Each row of a before or after table is a point. One or more steps were done to the points. Then noise was added and the rows were shuffled. The steps act on how far a point lies along the listed directions, d1 being the first. Name the steps. A step turns or swaps two directions, mirrors them in a line or flattens them onto one, adds a multiple of one to another, or multiplies one. Angles are multiples of 10 degrees, from the lower direction toward the higher: turns from -170 to 170, lines from 10 to 170 but not 90. Use the fewest steps. Two steps may share a direction if one is a turn and the other turns, adds or multiplies; they go together, in the order done. Otherwise the lowest direction goes first.

Directions:
(1): [-0.38  0.47  0.28]
(2): [-0.39 -0.47  0.27]
(3): [ 0.39 -0.01  0.54]
Before (8 x 3):
[[-0.65 -0.18  0.14]
 [-0.27 -0.32  0.17]
 [-0.59 -0.08 -0.90]
 [ 0.52  0.14 -0.21]
 [ 0.46 -0.12 -0.61]
 [-0.77 -0.70 -0.64]
 [-0.54 -0.46 -0.01]
 [-0.55 -0.02 -0.34]]
After (8 x 3):
[[ 0.07 -0.03  0.08]
 [-0.05 -0.06  0.01]
 [-0.30  0.27 -0.92]
 [-0.03 -0.02 -0.06]
 [-0.22  0.04 -0.30]
 [-0.16  0.15 -0.42]
 [-0.23  0.19 -0.63]
 [-0.04  0.00 -0.07]]
Steps: multiply d1 by 0; flatten d2 and d3 onto the line at 70 degrees

Directions:
(1): [-0.13  0.31  0.15  0.37  0.07  0.83 -0.06 -0.44]
(2): [-0.33  0.25 -0.10 -0.59  0.11 -0.25 -0.39 -0.65]
(3): [ 0.22 -0.26  0.80 -0.29 -0.54  0.07 -0.09 -0.15]
(4): [-0.08  0.12  0.34  0.04  0.38  0.05 -0.79  0.52]
Before (8 x 8):
[[-0.07 -0.45  0.45 -0.83 -0.38 -0.53 -0.34 -0.17]
 [ 0.01  0.04  0.11 -0.63 -0.25 -0.30 -0.16 -0.81]
 [ 0.27 -0.04  0.39  0.68  0.08  0.66 -0.23  0.80]
 [ 0.05  0.37  0.34  0.30  0.25  0.52 -0.38  0.35]
 [-0.02 -0.35  0.10 -0.67 -0.15 -0.85 -0.31 -0.13]
 [-0.19 -0.05 -0.07 -0.20  0.00 -0.60 -0.02 -0.18]
 [ 0.39 -0.29  0.26 -0.51 -0.45 -0.52 -0.20 -0.11]
 [ 0.14 -0.22  0.03  0.37  0.00  0.66  0.21  0.08]]
After (8 x 8):
[[ 0.48 -0.13  0.56  0.32 -0.42  0.55 -0.08 -0.07]
 [-0.07  0.31  0.04 -0.41  0.33 -0.43 -0.59  0.32]
 [ 0.20 -0.45  0.78  0.35 -0.40  0.66  0.01  0.30]
 [ 0.25 -0.28  0.47  0.71 -0.19  0.70  0.14  0.19]
 [ 0.59 -0.44  0.31  0.31 -0.47  0.06  0.45  0.33]
 [ 0.02 -0.02  0.15  0.58 -0.11  0.17  0.27  0.08]
 [-0.37  0.36  0.01 -0.63  0.32 -0.25 -0.95 -0.27]
 [-0.16 -0.13 -0.22 -0.61  0.05 -0.25 -0.18 -0.36]]
Steps: turn d1 and d2 by 160 degrees; turn d3 and d4 by 10 degrees

Directions:
(1): [ 0.11  0.37  0.14  0.47  0.60 -0.26  0.29 -0.27 -0.54 -0.18  0.60  0.32]
(2): [ 0.74 -0.29 -0.12 -0.51 -0.09  0.19  0.53  0.09 -0.47 -0.17  0.21 -0.47]
(3): [ 0.53 -0.50 -0.36  0.46  0.00 -0.01 -0.13  0.68  0.22  0.09  0.21  0.56]
(4): [-0.01  0.56 -0.07 -0.17  0.30  0.97  0.30  0.28  0.09 -0.01 -0.21  0.39]
(5): [ 0.30 -0.36 -0.21  0.09  0.86  0.17 -0.12 -0.54  0.36  0.38 -0.24 -0.29]
(6): [-0.43 -0.42  0.23 -0.10 -0.04 -0.10  0.82  0.02  0.02  0.75  0.07  0.27]
Before (8 x 12):
[[ 0.12 -0.50  0.07 -0.32 -0.75 -0.18 -0.06  0.17 -0.09  0.10 -0.02 -0.21]
 [-0.44 -0.16  0.28 -0.35 -0.55 -0.26  0.46  0.10 -0.07  0.07 -0.01  0.16]
 [-0.07 -0.03 -0.17  0.01  0.48  0.28 -0.16 -0.31  0.28  0.31 -0.13 -0.03]
 [ 0.09 -0.09 -0.03  0.04 -0.28 -0.42  0.21  0.04 -0.15 -0.10  0.10  0.18]
 [-0.10  0.76 -0.27 -0.05  0.45  0.61 -0.52 -0.05  0.21  0.03 -0.28 -0.01]
 [-0.13  0.18  0.00  0.13  0.21  0.67 -0.48  0.00  0.73  0.31 -0.58  0.31]
 [ 0.07 -0.40 -0.21 -0.62 -0.44 -0.03  0.67  0.37 -0.11  0.14 -0.01 -0.22]
 [-0.43 -0.35  0.03 -0.70 -0.72 -0.26  0.27 -0.09  0.04  0.21 -0.17 -0.53]]
After (8 x 12):
[[-0.49 -0.18  0.22 -0.73 -0.83 -0.40  0.76 -0.02 -0.48  0.11  0.22 -0.39]
 [-0.43  0.07 -0.07 -0.20  0.07  0.32 -0.29 -0.25  0.45  0.32 -0.39 -0.12]
 [ 0.27 -0.23 -0.07  0.14 -0.06 -0.43  0.33 -0.01 -0.17 -0.01  0.21  0.22]
 [-0.84  0.66  0.24  0.18 -0.23  0.52 -0.81  0.05  0.84  0.19 -0.75  0.50]
 [-0.37  1.02 -0.25  0.00  0.26  0.59 -0.96 -0.07  0.39 -0.16 -0.47 -0.01]
 [-0.42 -0.18  0.37 -0.14 -0.29 -0.39  0.81  0.04 -0.29  0.23  0.30  0.41]
 [ 0.38 -0.47 -0.14 -0.84 -0.46 -0.06  1.34  0.43 -0.68  0.12  0.38 -0.26]
 [ 0.26 -0.36  0.17 -0.34 -0.75 -0.30  0.31  0.21 -0.53 -0.06  0.35 -0.16]]
Steps: turn d1 and d5 by 50 degrees; add 0.5 times d1 to d3; multiply d2 by 2; multiply d6 by 1.6

Directions:
(1): [ 0.55  0.27  0.04 -0.39 -0.19 -0.40  0.04  0.68 -0.06  0.00  0.47 -0.59
  0.04  0.37 -0.41  0.35  0.53  0.28 -0.36 -0.17 -0.33 -0.10 -0.71  0.44]
(2): [ 0.02  0.54 -0.12  0.07  0.26  0.11 -0.53 -0.58 -0.91  0.47  0.21 -0.32
 -0.42 -0.09 -0.07  0.30 -0.25  0.28  0.01  0.81 -0.26 -0.07  0.14  0.37]
(3): [ 0.53 -0.21 -0.13 -0.39 -0.32 -0.56  0.05 -0.34 -0.34  0.21  0.14  0.22
 -0.05 -0.18  1.14  0.09  0.44 -0.07 -0.49 -0.12 -0.19 -0.40  0.31 -0.42]
(4): [ 0.23 -0.30 -0.04  0.07 -0.38  0.60  0.03 -0.37  0.49 -0.34  0.28 -0.32
 -0.32 -0.40 -0.01 -0.45  0.28  0.76 -0.03  0.59  0.33 -0.52 -0.48 -0.32]
Before (13 x 24):
[[-0.11 -0.11 -0.06 -0.03  0.15 -0.01 -0.06 -0.31 -0.25  0.44  0.12  0.03
   0.18 -0.09  0.38  0.09 -0.33 -0.30 -0.13  0.36  0.06  0.02  0.27 -0.04]
 [ 0.24  0.11 -0.06 -0.32 -0.22 -0.39 -0.12  0.17 -0.25  0.38  0.21 -0.04
  -0.08  0.07  0.57  0.24  0.34 -0.15 -0.53 -0.38 -0.30 -0.09 -0.05  0.04]
 [ 0.02  0.08  0.00 -0.12  0.20 -0.19 -0.22 -0.23 -0.59  0.29 -0.05  0.19
  -0.04 -0.13  0.29  0.14 -0.13 -0.23  0.15  0.08  0.10 -0.14  0.12 -0.01]
 [-0.17  0.01  0.01 -0.02  0.04 -0.03  0.00 -0.11  0.16  0.00  0.02 -0.10
  -0.08 -0.09 -0.07 -0.11 -0.20 -0.10  0.15  0.03  0.06  0.09 -0.15  0.04]
 [-0.06  0.37  0.01  0.06  0.04 -0.03 -0.24 -0.33 -0.40  0.26 -0.04  0.05
  -0.04 -0.01  0.31 -0.29 -0.21 -0.13  0.01  0.13  0.16  0.26  0.03  0.28]
 [ 0.01  0.05  0.15  0.11  0.09 -0.01 -0.10 -0.59 -0.27  0.37 -0.27  0.00
  -0.06 -0.14  0.64  0.14 -0.01 -0.12 -0.02  0.13  0.04 -0.07  0.32 -0.20]
 [ 0.42  0.06 -0.20 -0.26 -0.23 -0.79 -0.05  0.38 -0.23 -0.05  0.05  0.03
   0.20  0.27  0.24  0.20  0.61 -0.02 -0.38 -0.46 -0.38 -0.01 -0.05 -0.10]
 [-0.23 -0.65 -0.01 -0.13 -0.20 -0.18  0.56  0.38  1.06 -0.53 -0.62  0.67
   0.44  0.13  0.49 -0.19  0.25 -0.64  0.21 -1.13  0.26  0.10  0.38 -0.37]
 [ 0.34 -0.26  0.01  0.14 -0.31  1.14 -0.07 -1.08  0.42 -0.22  0.45 -0.62
  -0.54 -0.78  0.30 -0.81  0.10  1.20  0.10  1.26  0.44 -0.89 -0.43 -0.41]
 [ 0.08 -0.31 -0.04 -0.04 -0.29  0.06  0.20 -0.35 -0.04 -0.03  0.05  0.27
  -0.13  0.05  0.58 -0.12  0.01  0.04 -0.16  0.06  0.37 -0.11 -0.01 -0.49]
 [-0.03  0.23  0.13  0.05  0.40 -0.17 -0.29  0.05 -0.46  0.15  0.04 -0.11
  -0.02  0.22 -0.43  0.12 -0.12 -0.13  0.19  0.27 -0.17  0.42 -0.21  0.41]
 [ 0.44  0.16 -0.24 -0.51 -0.04 -0.37 -0.06 -0.03 -0.30  0.27  0.01 -0.10
  -0.03 -0.10  0.39  0.01  0.37  0.06 -0.40  0.20 -0.19 -0.50 -0.16 -0.03]
 [ 0.10 -0.07 -0.06  0.36 -0.04  0.19 -0.02 -0.81 -0.46  0.19 -0.04  0.00
   0.03 -0.22  0.55 -0.14 -0.07  0.38  0.14  0.57  0.25 -0.34  0.57 -0.11]]
After (13 x 24):
[[-0.46 -0.37  0.16  0.39  0.06  0.52  0.09 -0.88  0.32  0.03 -0.65  0.37
  -0.04 -0.43  0.73 -0.34 -0.33 -0.19  0.36  0.14  0.50 -0.04  0.53 -0.65]
 [-0.15 -0.09  0.00  0.24 -0.15  0.32 -0.02 -0.53  0.24 -0.09 -0.17  0.24
  -0.08 -0.28  0.42 -0.79 -0.17  0.04  0.11  0.13  0.52  0.13 -0.03 -0.11]
 [-0.39 -0.51 -0.05  0.20  0.03  0.50  0.07 -0.59  0.28  0.16 -0.15  0.22
   0.15 -0.41  0.46 -0.31 -0.47 -0.21  0.12  0.52  0.48 -0.03  0.38 -0.43]
 [-0.56 -0.76  0.09  0.72 -0.04  0.48  0.39 -0.84  0.44 -0.23 -0.73  0.77
   0.40 -0.39  0.73 -0.70 -0.44 -0.22  0.50 -0.06  0.76 -0.09  1.10 -0.73]
 [-0.38 -0.26  0.01  0.19  0.05  0.07  0.12 -0.44 -0.16  0.06 -0.38  0.69
   0.00  0.05  0.53 -0.10 -0.44 -0.43  0.18 -0.08  0.44  0.25  0.51 -0.47]
 [-0.58 -0.71  0.33  0.09  0.18 -0.12  0.85  0.45  1.04 -0.41 -0.89  0.99
   0.97  0.09  0.61 -0.62 -0.37 -1.24  0.46 -1.45  0.43  0.46  0.80 -0.71]
 [-0.18 -0.01 -0.03 -0.03  0.05 -0.07  0.01 -0.22  0.15  0.06 -0.12  0.06
  -0.11 -0.14  0.10 -0.12 -0.23 -0.21  0.14 -0.02  0.11  0.07 -0.01 -0.09]
 [ 0.87  0.58 -0.22 -0.45 -0.27 -0.79 -0.34  0.76 -0.51  0.03  0.67 -0.84
  -0.03  0.51 -0.54  0.54  1.00  0.70 -0.57  0.06 -0.66 -0.17 -0.95  0.58]
 [ 0.44 -0.12  0.16 -0.10 -0.13 -0.05 -0.09  0.20  0.16 -0.23  0.31 -0.41
  -0.08  0.08 -0.32 -0.21  0.39  0.36 -0.04  0.35  0.05  0.00 -0.74  0.09]
 [ 0.65  0.20 -0.19 -0.61 -0.16 -0.38  0.10  0.67  0.12  0.01  0.14 -0.44
   0.21  0.17 -0.13  0.02  0.61  0.17 -0.51 -0.11 -0.20 -0.44 -0.74  0.19]
 [ 0.53  0.30 -0.03 -0.43 -0.37 -0.22 -0.19  0.49 -0.11  0.23  0.61 -0.64
  -0.20  0.25 -0.07  0.35  0.62  0.46 -0.65 -0.18 -0.41 -0.23 -0.72  0.39]
 [-0.13 -0.38  0.07  0.07 -0.03  0.28 -0.07 -0.43 -0.06 -0.05 -0.13  0.31
  -0.08 -0.51  0.24 -0.38 -0.17  0.07  0.34  0.21  0.49 -0.35  0.00 -0.42]
 [-0.73  0.44 -0.22  0.34  0.64  0.16 -0.62 -1.19 -1.01  0.63 -0.65  0.54
  -0.35 -0.11  0.51  0.38 -0.83 -0.56  0.58  0.45 -0.11  0.29  1.36  0.29]]
Steps: multiply d1 by 3; turn d2 and d4 by 130 degrees; multiply d3 by 0.4
